Rows are points. Before rounding, the points of a table are all equally far from one centre. They may lie mostly on one side of it. Where is the centre, to within rounding?
In the rows, 128 means zero.

Points:
[[138  67]
 [181 125]
 [173  93]
 [181 115]
 [181 113]]
Centre: [125 122]

Points, 12 rows:
[[ 80 108 136 147  63 152]
 [ 71 113 187 139 109 164]
 [ 66 112 127 146 108 152]
 [ 83 127 171 156  92 141]
 [ 74 118 160 110  56 134]
 [ 75 110 171 122  54 149]
 [115 103 190 128  72 172]
 [ 93  93 141 138  52 135]
 [ 61 123 155 142  92 160]
 [108 108 149 140  55 128]
 [ 86 112 170 122  50 148]
 [ 95 120 165 148  64 160]]
Centre: [100 100 154 115  99 147]

Points:
[[142 111 150 122  92 149 129  58 141  68 168]
 [142 109 166 126  69 101 132 128 114  55 176]
 [143 141 151 137  99 187 122  75 142  39 158]
 [177 114 170 123 108 186 110 122  66  59 171]
 [ 90 133 145 114 122 102 107 130 138  41 163]
 [163 182 167 163 104 140 105  93 108  52 191]
 [133 130 139  85 164 169 160 151  74  61 107]
 [114 140 182 121  98  86 125 122 143  38 160]
 [135 159 135 143 103 118 137 134 138  46 199]
 [199 100 182 106 109 138 118 129 115  39 148]
 [132  96 132  74  93 177 106 108 174 115 123]
 [134 139 121 124  80 200  93  95 134  56 141]
 [124 129 206  98 141 190 151 112  88  95 195]
 [117 141 115  72 108 175 113 107 162  86 181]
 [128 108 186 102 101 131 125 149 164  40 166]
 [136 142 160 158 140 156 152  78 121  67 196]]
Centre: [144 157 167 120 121 147 120 131 121 111 130]

Points (25 x 18):
[[144 102 106 109  91  99  96  63 100 147 105 165 136 159  73  99 130  65]
 [160 118 164  95  80 104  91  51  53 178 125 135 179 132 100  88 164  96]
 [139 140  76 105  82 134 109  63  79 140  86 189 170 166 111  89 176 120]
 [128 118 130  88  70  56 116  28 131 110  87 160 154 130 137  88 171 109]
 [117 117 100  95 102 118  51  58  94 135  88 118 142 178  87  75 162 109]
 [150 118 120  89  71 115 103  70  83 115 132 167 132 173  68  70 166 129]
 [170 175 152 113  67 107 108  54  66 123 113 142 158 194 108  80 162 108]
 [124 113 131  83 114  90  88  36  96 152 143 127 129 147 102  33 138  88]
 [146 142 161  73 103  84  88  45  83 155  90 140 157 170  78  93 165  83]
 [151 126 122  91 113 123  84  79 114 141 105 136 213 181 102 122 155  75]
 [117 148 137  97  75  90 121  56  54 149 150 135 148 163 136 118  82 102]
 [157 109  78  93 111 124  71  63  95 174 119  89 169 136  82 103 139 122]
 [104 121 128  73  93 142 103  80  88 139 148 119 129 195 101  94 103 106]
 [111 174 128 101  91  78  78  62  58 118 109  97 142 164  81  87 121 135]
 [166 153 151 106 104 108  83  45  73 130 103 145  91 129  73 144 147  92]
 [121 118  97 137 101 114  84  54 114  91 101 149 128 172  81 102 136  90]
 [165 119  98  99  86 110 121  45  82 121 119 179 116 161 103  48 145 103]
 [123 104 109  74  88 139  92  75  99 142 136 161 113 174 108 130 131  80]
 [100 133 109  85  76  99  63  47  60 182 101 175 150 148 130  80 136 113]
 [126 121 121 110  55 123 100  69  86 160 164 119 161 181 100  81 148 123]
 [121 154  98 100  67  63 117  93 111 152  86 122 194 172 139  69 170 135]
 [113 127 145  45 130 124  88  88  56 117  90 178 179 167 117  79 134 111]
 [142 117 139  83  91  82  64  93  76  81 112 197 130 165 113  96 115 108]
 [163 127  90  81 114  81  71  40  74 138 164 151 149 151 118  89 110 102]
 [122 105  89  85 100 127  63  38 106 154 159 169 142 136 115  70 165 117]]
Centre: [145 147 142 111 122 113 101  89 118 145 109 146 140 129 136  96 131 142]

Points:
[[176 107  62 115 123 156  93 146 173  89  94 123 158 120 100 121 156 108
  169 101 113  75  94 118]
 [158 104  97 146 129 140  98  70 184  96  79 110 145  96 109  74 173 109
  151 163 132 101 141 141]
 [182  98  47 136 118 154 110 108 183  93 131 110 166 114  80 106 162 128
  139 165 134 112  83 146]
 [177 108 141 166  80 139 128 109 194  99 117  94 178 139  99  79 185 108
  134 158 167  93 114 128]
 [159 122 114  90 104 142 134  86 249  87 104 135 184 114  87 131 150 127
  148 143 139  92 116 118]
 [149 126 123  97  99 151  94  64 187  78  89 140 134 156  83 100 165 132
  182 155 142 129 103 113]
 [168 102  75 125 154 168 101  99 166 107 105 125 198 121 104  77 176 120
  144 125 134 100  72 109]
 [174  70 103 121 110 138  83 115 181  96  86 145 192 110  77  77 150  91
  135 146 164 101 157 106]
 [158  87  80 145  91 161 104 142 181  97  76 120 180 106  80 103 156 122
  166 150 118  92  80  94]
 [145 143  70  93  90 152  98 115 192 114  88 107 165 103  95  90 147 137
  163 136 114  98 123 109]
 [186  98 105 116 113 127  94 116 233  91 112 109 155 134  94  89 164 135
  120 132 155 129  97 117]
 [153 137  93 112 122 172 134 123 203  96  77 118 188 140  77  88 138 140
  174 163 167 141 102 110]
 [188 125  57 131 112 126  99 135 177  94 114 133 136 100  91  92 156 121
  159 124 114 113  99 107]
 [150 112  91 104  94 142  97  84 146  95  72  90 178 121  90 129 167 121
  136 136 105 138 123 116]
 [178 132  85 128 116 111 115  98 178  88 123 127 147 121 104  86 184 122
  191 119 150 118 115 148]
 [182 122 103 110  85 179  71 101 186  90 111 146 154 107 115  81 185 123
  151 157 108 117 123 150]
 [182 115  86 151  92 133 129  98 187 106  94 124 172 145 120  71 178 105
  169 142 176 111  92  91]
 [164 120  89 131  86 153  68 111 172 101  90 189 172 126  88  87 147 119
  174 141  85 136 104 139]
 [167 116 123 138  97 170 143  74 216  81  89 151 161 105  93 126 165 112
  118 159 106 116 122 109]
 [191 133  65 105 131 134 108 130 162  98 123 114 204 120  92  96 168 129
  156 138 154 119  74 138]
 [136 113  93 100 105 139  80 131 217  73 108 123 157 103  91 104 158  93
  142 151  91 124 112  94]
 [167  96  75 164 117 133 101 107 186  79  81 147 177 114  86 112 166 119
  144 142 101 123  71 121]
 [178 113 133 112 103 138 119 108 172  78  95 124 184 119  72  61 160  88
  172 144 121  67 104 107]
 [159 125  89 143 115 126 100 140 178 102 116 155 207 108 119  91 149 130
  129 112 107 146 139  85]
 [182 104  82 121 102 149 113 127 193  94  94 127 175 138  86 125 193 109
  155 113 129 115 147 122]
 [158 117 130 121 113 154 130 119 158  90  90 113 158 112  83 110 172 155
  164 153 141 138 141  75]
 [180 131  81 124 121 131  89 105 220 130  82 143 178 150  96  98 187 113
  149 138 139 147 114 121]
 [182 104  96 142 139 128  87  99 196  97  82 154 150 115 112 122 172 128
  167 106 129  89  99  94]
 [156  94  74 100 101 163 113 140 166  65 102 128 162 138  75 113 177 101
  147 129 127  79  94 131]]
Centre: [153 108 129 121 118 139 114 122 165 124 117 141 164 136 128 122 120  99
 147 161 136 113 106 132]

Points (30 x 24):
[[117 124 118 133 161 179 130 197 126 103 103 128 196 176  91 200  96  93
   94 129  79  90 161 107]
 [127 184 121 177 173 135 123 208 146 114  81 150 180 166  73 148 147  87
  102 101  68  51 110 150]
 [159 136 157 117 140 111 119 159 150 144  94 125 194 166  49 145 105  78
   91 126  47  70 126 105]
 [137 161 129 151 177 102 129 168 176 121  91 122 178 168  66 185 160  82
  114 133  62  63 128 174]
 [154 127  78 143 179 104 133 179 117 118 104 176 143 202  90 128  93 107
   90 136  37  80 130 125]
 [124 129 131 103 147 133 104 194  96 132  69 133 196 167  90 145 114  83
  109 138  47 102 120 108]
 [132 135  81 161 140 115 170 226 136 106  94  83 167 173  76 172  86  85
  133 124  56  92 132 132]
 [147 183  89 164 153 134 163 222  88 121 116 128 158 177  61 169 129  96
  130 132  84  72 147 194]
 [103 160 121  75 159 175 114 201 109 119  87 144 150 156  69 155 137 131
  110 112  44  96 112 168]
 [128 169  91 135 149 114 127 178 138 121 133 142 173 154  64 141  88 114
  114 130  79  37 100 148]
 [121 167  96 127 156 155 110 186 119  93  96 132 197 176  62 157 154  95
   96 129  49  63 146 136]
 [162 159  95 103 128 135 121 162 132 136  78 128 151 215  71 137 114 109
  152 166  63  74 115 181]
 [176 149 113 123 159 147 160 205 157 174  90 116 165 179  68 175 128  63
  113  92  99  61 147 120]
 [167 133 125 151 141 118 144 191 136  84 108 122 223 168  90 154 164  94
  124 135  88  85 142 107]
 [119 158  97 137 133 120 119 169 103  77  78 131 166 161  86 190 106  90
   97 112  74  84 138 131]
 [138 151 114 140 146 115 190 196 103 115  76 118 189 153  50 113 181 104
  119 134  92  63 139 146]
 [163 160  75 144 157 153 157 190 126  96  67  88 157 134 106 119 134  97
  135 113  79  82 124 183]
 [110 161 111 139 179 114 137 171 125 117 108 149 125 146 102 150 151  80
  104 148  81  75  79 118]
 [137 154 113  71 144 126 135 219 178 113 104 142 178 188  97 120 106  68
  128 115  72  89 128 135]
 [133 193  95 127 184 107 121 147 100 120 119 143 161 162 104 170 128 113
   94 107 105  80 119 175]
 [141 144  92 136 163 165 111 172 125 121 109 123 164 180  54 165 160  52
  101  95  55  74  82 146]
 [174 135 140 126 176 116 127 185 132 100  74 141 185 178 105 137 108 110
  102  89  64  32 163 142]
 [132 170 125 157 140 124 112 209 143 127  92 128 226 205  86 135 107  84
  141 138  68 111  99 169]
 [110 147 126 125 141 111 139 212  99 111  53 114 199 160  44 139 122 123
  107  97  80 106 100 162]
 [123 154 146 187 157 142 128 203  90 106  88 136 181 177  75 150 142  80
  120  95  71  34 119 128]
 [106 130 102 172 126  96 138 175 149 133  88 129 196 131  62 149 128  83
   86 111  78  57 114 132]
 [137 150 151 136 154 140  92 196 147 131  71 160 183 160  85 147 120 101
  127 108  95  65 138 108]
 [130 148 101 126 134  89 156 215 129 104  69  96 156 193 104 127 129  95
  147 117  39  52 119 181]
 [118 149 187 104 141 118 106 198 130 140  93 174 179 185  67 152 134 108
  124  96 123  76 125 182]
 [163 157 117 102 151 125 143 190 100 126  63 132 187 183  61 160 148  92
  132 121  63 136  99 141]]
Centre: [129 126 140 146 134 144 157 173 133 136 122 117 147 193  98 130 131 112
  98 108  77 104 133 162]

Points, 31 rows:
[[ 76 117 134 180  59  89 137 105 156  97 139  92 125  88 159 153 179  60
   72 137  92 134 126 110]
 [ 51  80 179 132  73 134 154 130  85 122 148 115 127 129 158 166 169  82
   85 129  89 144 152 131]
 [ 59 143 190 110  79 155 139 145 136 143 158 100 150  97 131 150 204  62
  131 152  70 159 133 115]
 [153 124 219 180  85 104 131 110 134 169 185 111 129 128 124 148 161  30
  117 130 103 157 151 132]
 [117 100 183 141 100 134 139 120 111 149 155 103  88  76 182 186 144  59
   70 202  67 152 122  94]
 [116  95 174 100  82 168 154 112  97 113 139  94 138  73 138 161 203  78
  120 202 122 133  91 115]
 [119 131 213 144  95 151 180 112 105  86 123  74  95 110 153 130 180  95
   80 159 118 166 156  84]
 [ 92 137 166 153 103 143 180 138 106 128 119 106 150 135 133 162 234  38
  117 163 115 165 126 147]
 [114  87 185 156  92  87 166 116  85  91 155  83 136  80 138 123 198  58
  131 160 100 160 103 130]
 [116 130 213 166  93 158 186  96 132 103 143  69  97 117 116 124 161  65
  116 148 132 165 127  91]
 [ 63 141 167 153 114 107 136 163 123 126 136 135  67 150 109 143 177  19
  114 114 105 136 161 111]
 [ 67 122 186 148 102 106 161 126 104  81 184  74  84  84 139 152 146  49
  126 144  55 147 153  91]
 [ 73 155 207 167  98 143 104 155 127  95 134  77 126 104 127 180 112  55
  131 161 102 127 148 150]
 [117 121 165 172  98 102 171 103 111  64 161 100 151 105 155 133 185  28
  153 109  97 166 156 101]
 [ 66 133 187 144  87 115 176 135 115 142 173  86 146 140 136 180 150  22
  112 156  87 119 187  92]
 [125 156 171 116  99 143 162 109 160 153 192 125 118  74 181 152 156  15
  164 142 132 122 128 101]
 [ 96 113 194 123 103 104 177 105  69 112 134 106 125 110 176 158 165  17
  128 143 125 112 153 114]
 [107  98 176 185  90 122 152 178  85 125 208 101 118 122 114 150 212  71
  137 129 119 125 126  78]
 [112 128 125 193  93 108 110 148  95 124 148  39  76 129 163 120 177 104
  153 166 138 133 147 107]
 [ 86  97 151 140 114 100 204 158 102 137 121 119 116  94 169 116 190  41
   98 119 114 121 131 123]
 [124 124 160 149 115 134 214  78 112 145 144  97 143 108 127 179 170  43
  102 131  99  76  91 110]
 [115  90 188 142  84 112 182 109 125 121 125  93 119 105 170 133 149  19
  107 172 104 107 139 111]
 [ 91 128 194 142  79  94 174 146 131 103 178  87  78  91 149 116 196  45
  118 155  94 154 148  97]
 [121  99 195 152 115 169 172 119  90 106 201 125 151  68 137 168 178  81
  106 127 115 125  93 108]
 [ 95 128 197 144 139 127 112 143  93 115 132 132 143  86 121 198 170  44
  134 139  34 136 101 108]
 [ 95 119 181 181  78 143 144 143 114 138 156  84 119  80 107 169 179  10
  132 112 101 147 139 129]
 [106 113 151 142 168  98 171 142  67 108 160 105 143 117 146 141 169  27
   61 135  87 153 100 116]
 [119 153 148 122  58 108 202 150 134 106 154  73 143 154 130 130 156   8
   83 151 116 163 149  82]
 [ 89 131 181 151  84 110 172 133  97  97 164 127  95 124 150 162 179  34
  102 145 127  72 173 111]
 [ 76 108 160 187 108  91 179 102  98 129 190 124 134  97 128 158 186  55
   97 153 130 159 125  58]
 [103  98 193 131 102  84 149  88  85 147 165  64 114  97 113 151 160  23
  134 135  85 125 160 110]]
Centre: [145 139 129 122 115 106 149 144 125 122 147 111 121 113 121 180 142  99
 126 143 114 147 141 107]

Points, 27 rows:
[[115  77 177 123 126 125 133  54 166 108 118  70 134  83 163 139 143  99
  145  49 127 174 156 202]
 [ 97 102 148  95 171 128 164  86 193 126 142 137  95 131 155  99 143  43
  175  61 112 180 195 180]
 [111  90 191 131 132  91  91  71 170 118 104  97 148 161 117 109 135  68
  138  83 105 142 190 178]
 [138  88 191 160 175 142 152  44 180 116 144 118 116 135 175 100 115  65
  138  80  93 168 161 152]
 [111  92 157 112 174 125 155  44 172  98 142 137  94 114 116 135  98  47
  164 120  92 144 164 187]
 [ 97  74 198 119 108 132 139  79 161 114 105  96 123 140 184 140 121  79
  133 102  80 149 165 183]
 [ 76 113 211 160 104 107 158  78 177 108  87 123 108 142 120  97 157  80
  157  94 100 178 183 153]
 [129 108 178 123 141 106 101  23 158  80  95 138  81 106 129 134 125  98
  122  91 135 186 173 116]
 [ 77  69 186 131 167  91 160  81 138 129 109 101  95 126 133  94 123  82
  156  67 109 150 171 213]
 [138  66 184 124 130 145 169  76 168  66 127  97  81 128 161 121 137  99
  143 108 107 108 184 175]
 [107  82 204 123 145 124 136  77 216 138 130 129  85 137 135  86 129  58
  130  91 106 126 170 181]
 [ 89  87 194 125 144 103 116  49 129  53  93 101 100 125 144 139 156 101
  150  86  97 196 177 154]
 [107 105 155 128 131  92 135  40 197 116 100 104  91 130 139  87 124  75
  166  69 120 117 132 195]
 [ 91  89 143 138 162  90 112  79 145 152 122  91 137 119 134 143 133  47
  118 123 106 175 172 159]
 [ 86 108 182 101 115  58 120  83 187  91 115 104 140 131 119 134 119  80
  139  74 126 164 185 183]
 [ 97 110 160 167 155 120  94  59 166  83 164  85 127 104 124 142 141  56
  144  77  81 147 145 163]
 [ 77  69 173 102 121  85 141  88 147  89 110 104  74 119 113  99 157  66
  151  75 123 112 158 194]
 [113  86 193  89 137 100 133  52 200  95  86 122  87  76 126 110 157  76
  131  41 115 157 174 157]
 [ 87  79 163 155  99 134 130  58 186  81 144 134 124  77 123 107 154  74
  179  66 123 155 175 167]
 [112  90 142 153 169 131 140  59 193 120 130 123  90 126 153 112 109 109
  127 114 116 129 186 196]
 [118  82 197 150 148 120 113  67 165 108 131 104 129 123 145 159 133  68
  141 110 130 169 179 204]
 [ 93  79 181 128 162  81 123  84 190 140 103 122 100 130 109  77 123 123
  109  71  85 138 170 190]
 [123 105 206  85 167 118 125  39 174 135 138 101 103 139 159 101 112  73
  154  62 120 159 148 205]
 [ 88  83 199 104 144 125 172  43 177 132 124 146 112 122 146 101 143  42
  165  50 103 171 165 143]
 [ 73  86 157 117 148 109 125  50 165 128 110 149 117  77 103 106 148  71
  141  79 127 143 135 211]
 [110 100 153 152 131 117 120 100 154 103  78  70 130 138 125 105 119  92
  127  73 141 194 176 176]
 [113  81 162 136 117 111 133  68 200  99 121 103 118 140 137 103 135  56
  144  93 102 193 166 197]]
Centre: [124 113 168 106 151 117 133 105 154 118 131 120 116 107 130 112 146 114
 168  96 109 152 142 136]

Points:
[[ 70 132  99 121 105 165  95 180 129  92 104 111 154  92  93 146 140 192
  124 118 161  99  41 167]
 [ 57 178 102 143 128 126  79 170 151 104  89 133 102  52 102 135 127 172
   81 113 193 113  75 184]
 [ 61 154 124 148 130 101  86 179 103 129  98 127 156 109  90 164 104 112
   47 177 174 107  95 169]
 [ 54 120 138 158  98 137  60 137 120 144  79 107 157  78 145 140 143 163
   86 130 215 110  92 162]
 [ 54 154 112 129 103 149 110 141 150 125  92 117 111 103 134 156 119 194
   92 129 249 119  75 160]
 [ 75 121 101 127  92 123  78 139 137 149 103 139 128  95  81 190 102 185
  129 164 173 129 105 163]
 [ 86 164 118 124 115 154 103 158 178 143 125 111 186  60 108 150 108 140
  114 128 181 102  91 183]
 [ 72 167 105 157 122 166 123 166 120 181  90 127 107  83  73 158 182 163
  103 162 169 152 129 182]
 [113 147 120 160 112 145 103 141 113 105  95 123 123  62  97 175 120 160
  105 143 233  76  80 198]
 [ 36 155 113 114 116 144  98 132 116 130 123 148 126 116 104 173 161 157
   82 134 182 105  35 164]
 [ 73 173 105 134 138 148 117 148 153 148 127 126 121  53  84 176 130 158
   91 127 192 130  64 170]
 [ 98 167 128 131 112 134  95 129 129 128 112 144 142  92  99 178 136 108
   86 143 174  94  37 197]
 [ 61 157 108 143  85 122  99 158 151 123 123 120 102 102  92 132 119 135
  115 164 238 111  67 176]
 [ 78 128 134 142 111 142  81 166 124 117  86 129 139 110  80 146  99 165
  132 153 219 127  39 154]
 [ 86 135 147 153  93 153 102 188 152 136 128 104 152  80  99 149 158 148
  121 167 220 109  78 145]
 [105 132 129 159 101 107 134 177 133  94  94 165 108 102 115 128  85 175
  124 121 201 153  61 171]
 [115 141 102 158 102 129  51 114 118 163  91 126 124 110  89 162 103 152
   94 168 211  90  79 167]
 [ 90 154  89 161 103 124  97 171 124 118 139 131 161  75 108 146 148 148
  119  96 221 121 110 197]
 [111 160 118 173 119 111  99 170 123 121  92 132 132 105 148 176 102 114
  107 100 199  92  42 158]
 [104 159  87  92 118 127 100 135 132 129 111 137  98  96  70 148 155 131
   90 138 239 146  51 159]
 [ 80 180 160 130 115 156 102 134 132 111 123 132 109  56 106 110 116 170
   83 160 205  93  43 143]
 [ 87 151 112  94 115 106  97 122 137 157 122 135 117  80  92 150 123 181
   99 169 222  91  58 166]
 [ 62 120 132 151 145 173  69 162 108 152 116 148 122  92 126 145 122 184
   71 132 221 136  87 183]
 [ 97 170  83  95 127 177  87 193 161 138 114 172 133  76 159 121 125 175
  106 125 194 126  55 153]
 [ 78 158 158 131  85 142  94 175 124 117  72 129 141  67 133 156 115 130
  123 173 225 127  68 144]
 [ 63 153 113 123 112 135  78 152 161  92  92 121 151  84 114 134 139 173
   74 156 219  71  65 168]
 [ 77 144  98 161  83 119  83 172 106 116  85 133 168 112 120 159 111 174
  121 153 216 101  64 148]
 [ 82 128  93 141 101 144 108 131 124 172  53 134 155  65 134 130 145 103
   77 151 216 144  79 107]
 [ 93 161  64 152 120 160  69 159 137  95 109 160 133 115 115 171 112 134
   94 158 177  67  67 192]]
Centre: [107 141 113 117 135 145 118 150 113 124  94 136 116 113 123 117 134 137
 107 136 167 102 121 138]
